Each wall is flat, endless, passes through zero and stands at right angles to its row. A trip goes straight from one point to another. List the walls that it crosses, first one first.

Walls:
(1): [17 21]
(2): [-6 1]
(3): [-15 -35]
(4): [-24 -11]
(5): [-16 -8]
Trips:
[24 11] to [-9 23] => 2
[21 12] to [33 -33] => 3, 1
[31 23] to [42 29] => none
[-21 37] to [27 -2] => 5, 4, 2
[1 1] to [-4 11] => 2
[25 -13] to [60 12] => 3

Walls:
(1): [44 28 -7 -15]
(2): [43 -9 20 0]
(3): [-7 6 34 8]
(4): [-33 -23 38 -30]
Trips:
[-27 -17 15 58] to [-6 -8 13 40] => 4, 2
[-60 -37 -15 -28] to [-37 12 26 -26] => 3
[1 12 20 -22] to [11 -5 42 23] => 1
[-13 11 0 27] to [29 -9 18 -5] => 2, 1, 4
[0 -38 17 41] to [-21 0 -37 2] => 4, 2, 3

Walls:
(1): [-11 -9 14 -15 -11 -14 -11 36]
(2): [-23 46 -33 -29 17 -3 -3 -21]
(3): [1 -28 -10 34 -3 17 -24 14]
(4): [-17 -24 22 -8 3 48 12 -25]
(5): [1 -1 22 -21 -48 45 11 23]
Trips:
[4 -36 -22 -17 -4 10 4 19] to [2 4 7 18 4 12 -7 37] => 4
[-19 -6 -1 33 0 27 -24 -4] to [12 17 7 28 -5 8 37 -29] => 5, 3
[4 26 -13 5 38 -5 -13 8] to [2 -48 -3 17 -21 5 14 -2] => 3, 2, 4, 5, 1
[-42 -25 -4 -7 21 -11 16 0] to [0 -32 -26 -30 -3 19 11 37] => 3, 5, 2
[-34 -23 15 13 29 13 6 11] to [-9 9 -4 41 -14 -30 11 4] => 4, 1
[-6 -32 -27 -9 -27 25 3 33] to [7 4 -16 4 -15 22 25 8] => 1

Walls:
(1): [-16 4 -1 13 35 14 -9 0 -8 -7 -26]
(2): [21 12 -6 11 4 -25 -5 56 -31 11 14]
(3): [-20 15 3 -8 3 -12 -3 -8 -13 -32 -12]
(4): [0 -6 -1 4 -4 27 22 17 33 -20 31]
(5): [7 2 6 -29 14 5 -23 -11 -18 34 -4]
(6): [6 38 -6 5 15 19 -8 7 -16 -5 -4]
(7): [8 -2 -33 -5 -14 13 11 -45 -15 -24 5]
Trips:
[27 -39 -49 25 -9 -8 19 -36 -6 -3 -26] to [5 -9 -12 9 10 32 40 13 -11 7 -14] => 1, 4, 6, 2
[-23 24 -42 18 30 -49 -28 -26 -15 -20 -8] to [-4 19 -47 4 -8 -16 -23 31 12 6 -32] => 7
[33 -33 27 16 -14 15 10 -20 5 -20 -9] to [-25 -10 -28 18 -1 3 38 27 11 22 28] => 2, 7
[37 -1 28 25 -8 -12 11 14 5 -26 -2] to [-24 -36 -60 25 -5 -15 24 -9 -8 -6 -9] => 7, 3, 1, 2, 4
[-20 -21 -14 -19 -18 -9 10 0 39 4 42] to [-20 0 9 18 24 -30 9 33 -18 16 29] => 7, 2, 1, 4
